Every row gives one point. Examples show where two turns around zero, p and q, send a point. Write where each new point lands after one turn and then the other. Backwards means that the second turn is done in reverse. Each puzzle has new turns, and all numbers are rounded.

Turn p:
[ -8  -8 -33] => [-29  -2 -19]
[21 -9 18] => [ 19 -20  10]
[-2 -1 -8] => [-7  0 -5]
[-5 19 10] => [13 18  1]
[-6 -2 13] => [ 3  4 14]
Turn q:
[ 6 -7 -9] => [ 6 11  2]
[ 8  0 -2] => [-2  6  5]
[ 4 10 -2] => [-10   4  -1]
[13 -9  8] => [ 3  1 17]
[-48   4  -7] => [ 12 -22 -42]
[16  2 11] => [-8  0 18]
Where do these land?
p, then q: [  6 -32  11] => [ 23 -20  16]
q, then p: [ -9 -15   3] => [  6 -16  -3]
q, then p: [ -2  22 -15] => [-16  18 -12]
p, then q: [-1  6  9] => [-8  1  7]
q, then p: [ 6 19 -8] => [-10  19  -2]

Turn p:
[ 3 -9 20 33] => [  2 -11  27  27]
[44  6 -5  8] => [ 42 -14   8  -8]
[-9 -8 -2 27] => [ -8 -17   4  23]
[ 14  21 -17 -24] => [ 20  12 -23 -21]
[-15 -20  18  -8] => [-25   5  18  -5]
[-14   9 -42 -41] => [-11   6 -49 -34]
[-24   1  28   5] => [-21  20  15  18]
Turn q:
[-18  20 -30   3] => [ 14  -3 -29  24]
[-15  21  31   9] => [ -6 -35  18  12]
[ 48 -10  -7  -7] => [ 15  40  23 -12]
[ -3 -35  -5 -28] => [-31  24 -12 -18]
[-11   5  11  22] => [  8 -26   1  -5]
Where do these land?
q, then p: [-3 41 -1 -5] => [  9 -23  19  27]
q, then p backwards: [ 19 -26  -4 -15] => [ -7   4  16 -31]
q, then p: [ 35  -6 -14  24] => [ 36  16   8 -21]
p, then q backwards: [-10   8  43   4] => [ 31  13   7 -29]
p, then q backwards: [-37  14 -26 -10] => [-32 -15 -25 -22]
p, then q: [ -3 -32   2   2] => [-28 -10  -3 -13]

Turn p:
[ 10  21  34 -19  19  17] => [ 35  23  20 -20   7 -12]
[-15 -12 -30  -5 -13  -2] => [-23 -11 -20   3 -19  -4]
[ -9  -7 -22  20 -20  16] => [-21   5 -19   3 -15  25]
[ 9 37  3 -9 20 -3] => [ -2  27  19  -7  16 -24]
[-9 -9 -2  7 14  1] => [ -7 -12   8 -12   0   6]
[ -1 -26  26   7 -24 -44] => [ 18 -37   8  46   2   6]
[17 -4 -9  0  5 14] => [  0   6 -16 -13  12   4]
Turn q:
[ 39 -15 -13  -6  26  -3] => [ 46   2  20   0 -13  -2]
[-15  19  -1 -11 -38 -33] => [-26  19 -26  22   7 -32]
[17 -4 14 -6 36 20] => [ 17  -3  27 -31 -11  11]
[-11   8   9  17 -29   7] => [-31 -13  -4  16  -1   0]
[-25 -16  20  20   3   8] => [-14 -31 -12 -17   9   9]
[ -6  -7  -9 -14 -14   5] => [ -2  10 -16   7  -9   9]
[  1  15 -19   0  17  -4] => [11 16 12  2 19  4]
Where do these land?
q, then p backwards: [  6  26  10  24 -30   5] => [-18  12 -18  14  -2 -36]
q, then p: [ 15 -10 -21 -19 -16  14] => [ -7  29 -13  13   1  20]
q, then p: [-48 -16   2 -15 -11 -16] => [-43  -3 -16 -19  -9 -25]
p, then q backwards: [ 3 29  4 13 14  3] => [ 0 32 -5 -7 12  4]
p, then q: [-17   7   4  -9   3 -17] => [ -7 -15 -10   0  -1 -19]
p, then q: [22 -6  4  2 -4 31] => [10 27 19  6 -7 16]
p, then q: [-11 -24 -11   8  40 -24] => [ 16 -14 -35 -36  -8   2]
q, then p: [30 -6  7 -4  4  4] => [20  2 -8 22  4  6]

Turn p:
[-17  -1  21  25  -2   0  10   8] => [-10  31   3   6  10 -12  10   6]
[-10 -17   3   3   9  21   6   4] => [-11  -3  -5  -4  22   1  14  13]
[-20 -11   2  -9   5 -18   2   5] => [-16  -5  12   5   0 -17 -11  11]
[  0   8   5 -26 -18 -11   2  19] => [  8 -11  17  13 -26  -5   6  14]
[ 20 -17  -3  23  29  -6  -6   3] => [  4   1 -18 -28  16 -23  -2 -15]
[ 23  25  -8  28  -7 -11 -15 -25] => [ 21  22 -12  -3  -6  12 -21 -36]
[-15  11 -21 -30 -17   5 -26  12] => [ 14 -24  -6  24 -16  13 -18  27]
[ 19  10  22 -22 -12  -2   2 -20] => [ 13  -1  32 -11 -12  20   3  -9]
[-26   9 -23  19  33  13   8  10] => [-33   9 -41  -5   4  -2  -5  13]
[ 26 -16   1 -12 -19   9  16 -15] => [  9 -19  18   1   7  13  22 -23]
Turn q:
[-22   0  10  -9   4  17 -10 -10] => [-17  -9   4 -18  -9  -5   0 -19]
[ 5 -5 31 -6 17  8 30 11] => [  7  15   9 -28  23   9  26   0]
[  1 -19  20 -39  18   9  21  -8] => [-10  28   7 -42  -9   9  16   7]
[-13  13 -10   7 -16 -26  -5  -4] => [-20  -2 -10  30   5  -2  -6   1]
[  3  -8   9 -15  -2  30  19  13] => [ 13   2  10 -21 -10  19  24  -8]
[ 17  24 -20  10   4 -21 -18  31] => [ 14  -2  20  36  16  12 -28   8]
[-16  -7 -10  -1  12  16  13 -28] => [ -3   8 -27 -20 -11  -5  -3 -20]
[ 33  19   2  16  -9 -11 -15   5] => [ 21   0  17  29   8 -20  -4  12]
[  1   0 -19  11 -21  -7 -13  -2] => [  1 -14 -10  25 -12  -3  -7   6]
[ -9 -17 -12  24  -6 -15 -23  -8] => [ -7 -26 -20   9   1 -12 -19  14]
Where do these land?
q, then p backwards: [  9   0  -3  -3 -37   4  11 -20] => [  5  14  -7   3 -15   0  20  33]
q, then p backwards: [-11   6  -3   5   8 -19 -13 -13] => [-20  -7 -12  10   9 -14  -2  -3]
p, then q: [-17   2  19 -12  -1  27  -9   0] => [ 16  -6  22 -12  11  21   5 -11]
q, then p: [-16 -21 -10  -6  24  15 -13  18] => [ 17 -26  10  -4  16  15  -2  24]
p, then q: [ 11  17 -15 -33 -17 -11  10 -28] => [ -1 -29  -6 -16 -24 -25  26   0]
q, then p: [  5  10 -22  15  19  -2  -4   7] => [ 22  -1 -14 -16   8   4 -15  -5]
q, then p: [  0  18   9   8 -21 -32   0   4] => [-19  29 -18  -2   7 -20   0  -1]
q, then p: [-1 -6 48 37 16 -6  3  2] => [-31 -21   8 -40  -8 -29  -6   2]
p, then q: [ 18  11 -23  -2   8   0   8  -3] => [ -2   0 -18   1 -28  -1   1   2]
q, then p: [ 20 -20  -4  -9  16  28 -14  11] => [ 32 -19  23  -6  -6   4  14   7]
p, then q: [-18 -15   5  -1 -16  -5  20  22] => [ -6  -5 -16   7  35   7  11   3]

Turn p:
[ 11  -5  30   6 -45 -29  20  -5  16] => [ 15  -1 -13  55 -19 -13  -4  -8  25]
[ -6  33 -24  28 -40  33   5  27 -17] => [-20 -11 -51  -7 -41   7   2  16 -32]
[-10   0 -35 -11   3 -25  -6  -6  -4] => [ 12 -29   9 -17   4 -21   4 -16  -9]
[ 11 -21   8 -13  24  16 -17   2 -18] => [-8 -1 21 -9 24 32 -8  6 -1]
[ 21   2 -12  -2  -5  -5 -11 -26  19] => [-16  -5  15  17  10 -28  -4  -1 -10]
[-19 -10 -24 -26  -1  38   1 -30  -5] => [  9  12  -4 -13  25  -1 -27 -11 -47]
[ -2  23  21 -14  14   3   7  12 -28] => [23  4 -1 -7  1 22 18 31  0]
[-19   5   8  45   8 -16  -4  12   3] => [-10   2 -11 -23 -25 -11  -5   6  38]
[-18 -18   9   2  31 -16 -33  17  48] => [-25  12   1 -21  35 -13  17 -28  45]
[ 31  -8  18 -15  10   1  37  -4 -14] => [ 19  17  33  25 -13  24   7   5  -9]
Turn q:
[ 30  -1  35 -15  11  -2  13  23 -28] => [ -7  41   1  -4 -23 -38  14  -2  -1]
[-21   0 -16  -2 -18  28 -40  -9  -9] => [-35  -9  -1 -15  28  24 -21 -16   3]
[  5  29  -8  -1 -24 -12   0 -28  -8] => [  3 -13 -30 -31  -2   9  -1  16  10]
[-21   7  22   8  14 -17  -1   6  19] => [19 -6  0 12 21 -8 28 -9  0]
[-18 -29 -16 -15   8  -9 -23  27   6] => [-15 -20  18  18  -4  -1  -2 -39 -17]
[  2  31 -29  22  16   6  13  -1  19] => [ 19 -28  16   1  11  -8 -13  30  21]
[ 23 -10  15 -27  30  28   1 -34 -17] => [ 11  47  28 -34 -11  14  -8  -4   3]
[ -7 -17  30 -24   6   0  21  16  23] => [ 27  25  -5  28  -4  -9   5 -28  -1]
[ 26 -31 -17  35 -24 -27  10  29  23] => [ -2 -25 -12  43 -18 -13  -9  26 -46]
[-18  21 -17  17 -19   4   7 -29 -28] => [-19 -13 -16 -18   0  29   7  25  28]
Where do these land?
q, then p: [ 21  26  32 -14  31  19   0  31  29] => [  4 -14  37  12   1 -30  30  27  34]
q, then p: [ 14  12 -11 -19 -41  11 -29 -25 -10] => [  3 -21  -9 -24  44  -1   0 -10 -33]
q, then p: [  9 -11  25  43 -15 -32  23  -2  26] => [-11 -19  15 -13 -57  28  11  -2  -8]
p, then q backwards: [-14  -2  16  21  16  12 -21  33  16] => [-19  19  10  -6 -18  14  -3 -16 -38]
q, then p: [ 14 -27   6  23  11 -16   7 -31  -8] => [  9   5 -17   8 -21  38   8  14 -18]
p, then q: [ 16  -5 -24 -16   8  23  -2   7 -10] => [-21  25   8  -4  -6  12  11  -6  20]
p, then q: [  4   4 -22   0 -30  -4  15   9 -38] => [-38  13  -9   7 -19  16 -19   7 -21]
q, then p: [  8   8  -3 -22   2  -5 -32  31 -25] => [ 40 -11  -3  -2  20 -25 -15  -8  14]
p, then q: [-44   4  -4  18 -14  10   8 -32 -17] => [-19 -25  -3 -35  -9 -20 -19 -18 -24]
q, then p: [-14  22 -18 -21  18 -11   1 -12  31] => [-18   5  35  30  19   5  -7 -10   0]
p, then q: [-14 -31   2 -14  14  -8  30 -10   7] => [ 18  20  -8 -37  13  -2  -3  16  -9]

Turn p:
[-10  -5  24 -14  -7   4 -17 -10   8 -18  -4] => [ -4   4   1 -15 -19  10 -21 -18  11  10   3]
[ 20  16   1  -8  14  -3  -8  11  -2   6 -12] => [ -6  11  -5 -13   7   8  23  12   9   9  -1]
[ -7  -3   2 -13   5   0 -21  -6  21 -13   8] => [  0   7  11  -1  -1  15 -20  -7  15  14 -10]
[ -9   7  10  -9 -11  -4  -5  -1  19 -34  -4] => [ -3  13  21  -4 -13  20 -14 -19   5   4  15]
[  2 -23  -9   0  -6  -8  25   8   1  17  -5] => [ -5 -20  -1  16   3 -16   1  17 -13   8  15]
[  5 -30 -15  35  -6   1  15  16  -5  13   7] => [  1 -10  -4  20  16 -30 -11  23  -3 -23  15]
[-12 -10  -6  11  15  -1  22  15  -9  18  13] => [  4 -17  10  12  -3 -24   9  21  -6 -11 -10]
[ -3   7  16  -7 -16   5 -10 -11  21   0   6] => [  9  17   0  -8  -8   4 -19 -11  -7  17  -1]
[ 17  14   7   7  15   2   9 -16  -4  -5  -7] => [  5  12 -12   8  -6  -1  24 -12  10   0   1]
[  3  16  11   2   5  -8 -13  -4 -19   1 -14] => [-12   8 -17 -14  -9  11  14  -2   1  -9  -7]
[-12  16   5 -14 -13  13 -10   6  10 -10   5] => [ 12   6  17 -21  -2  13 -10 -10  -6   5  -2]
[-10 -15 -30  15   5  13  12   0 -13  19  -8] => [ 17 -30 -12  16  13  -4   4  17  -5 -17   0]
[  8 -14 -14  -4  -1   8  10   6 -19   6  17] => [ -2 -20   3   1  21 -21   5  -3  -3  -4  -4]
[  9  24  -2  -1   2 -23  -9 -15  -9  -2  -3] => [-16  18 -11   4   1  17  16 -10  -8  -1 -12]
Turn q:
[ -7   1 -11 -12 -16  -1  18  -5   1  -7  -9] => [-12 -13   1  -3  -7 -13  17  11   0  -1  11]
[ -5   7  -1  -2  13 -13  -9  15  -6  14  12] => [ 10  13  -6  -4 -13  -2 -21  -1 -10  -6  -2]
[ 3 -8 36 -7 -6 -9 21 -9 17  1  7] => [  5  -9  -7  22   8 -18  -8  18  24  20  -5]
[ 10   8  -6  -8 -12 -12  -4 -12  19  -8  -2] => [  8 -12   4  11  13  -7   7   6 -16   6  14]
[ -7   9  -5  -6  17 -14 -19  -8  -7 -15  13] => [ 23  -5  -4  -8   8   1  -7   4 -13 -23  -7]
[  0  -8  -3  -1 -27  -4  -7  -6  -9  -9 -14] => [-17 -18   5   5   1  -2  14  -1 -15   3 -12]
[  0  11  -5   7   5  -3 -17 -17 -12   4  21] => [ 22  13 -12  -2   4   5   9  -1 -15  -8 -14]
[ -1 -12  -4  -8  17  -1  -9   0   3   7  16] => [ 19  -1  -6   0 -10  16 -10   2   3  -4   1]
[ -4  -7  -2   7  -3  23   3 -10  -6  14 -48] => [-42   4   8 -19  11  22  11  10   4  15   0]
[ 4 11  8  4  2 44  8 28  3 -1 -4] => [-26  24   2  13   1   7   0 -21  26 -14  15]
[ 17 -10   0 -10  11 -14  20   9  -7   1  -3] => [  7  -1  25  -2 -15  -8  -8  12  11   5   0]
[-10  -2  -7  37  -1   2  -5  14   3  -2  11] => [  3   5 -12 -13   0  -4  -3 -38   0   7  -4]
Where do these land?
p, then q: [-10   8  -3   8  11  12 -13  20  -7  -2  16] => [ -9 -12  17   9  16  -5 -16   8   6 -10   6]
p, then q backwards: [ -3 -14   8 -12 -15  -6  18   1  -4   7   2] => [ -3  -1  -8  -1 -19 -19   2  10  11   1  -9]
q, then p backwards: [-15   2  -2  -3   0   1  18  -6  11  11 -19] => [ 15 -13  10  -9  -2  -5  -5  16  -1   7 -16]
q, then p: [  6 -17  27   3   4 -23  10  -1  10  11 -16] => [ -6   3 -15 -12  -3   1 -14  37   2  11 -10]
p, then q backwards: [  3  12 -25  -6   3  -8 -15  16   8  -5  11] => [ 19   3  11   2  12   8 -12 -15  -7  -5 -21]
p, then q: [  5   8  16 -15 -14  -1  -5  -5   9   8  -7] => [ -4  15  -8   5 -14   6   8  14 -14  -2   1]
q, then p: [ 17   3 -17  15   2   7 -11  13 -41 -40   5] => [ -9   2  -9   4 -37   9  11 -42  13   6  27]
p, then q: [ 6  6 -8 11 -5  8  6 -8  8 25  1] => [  6  16  23 -10  -9  -1   0  -7  -8   1  -1]
q, then p: [-17 -11   7   1  -7  -8  -9 -14   7  18 -14] => [  6 -26  -4  -8  11   3  -2  21  -3  -2  -8]
q, then p: [  3  -1 -17   3   0   6 -13   0  11 -18  25] => [  1   3  -9  18  13 -13   5 -25  12  -1   7]
p, then q backwards: [ 13   2 -11   6   1  24  -6  15  -8 -36   5] => [  7   8  -7  11  27  19   8   4   7 -32  -4]
q, then p: [-10  11  16   1   2 -13  15 -18   4   8  -2] => [-12   1   9   2   8   7  12  27  -3   6  -6]
q, then p backwards: [  2  -8   7 -13  19   1   4 -13  -8  11  -7] => [ -8   3  -3   1  12   0 -17  16  13   7  -9]
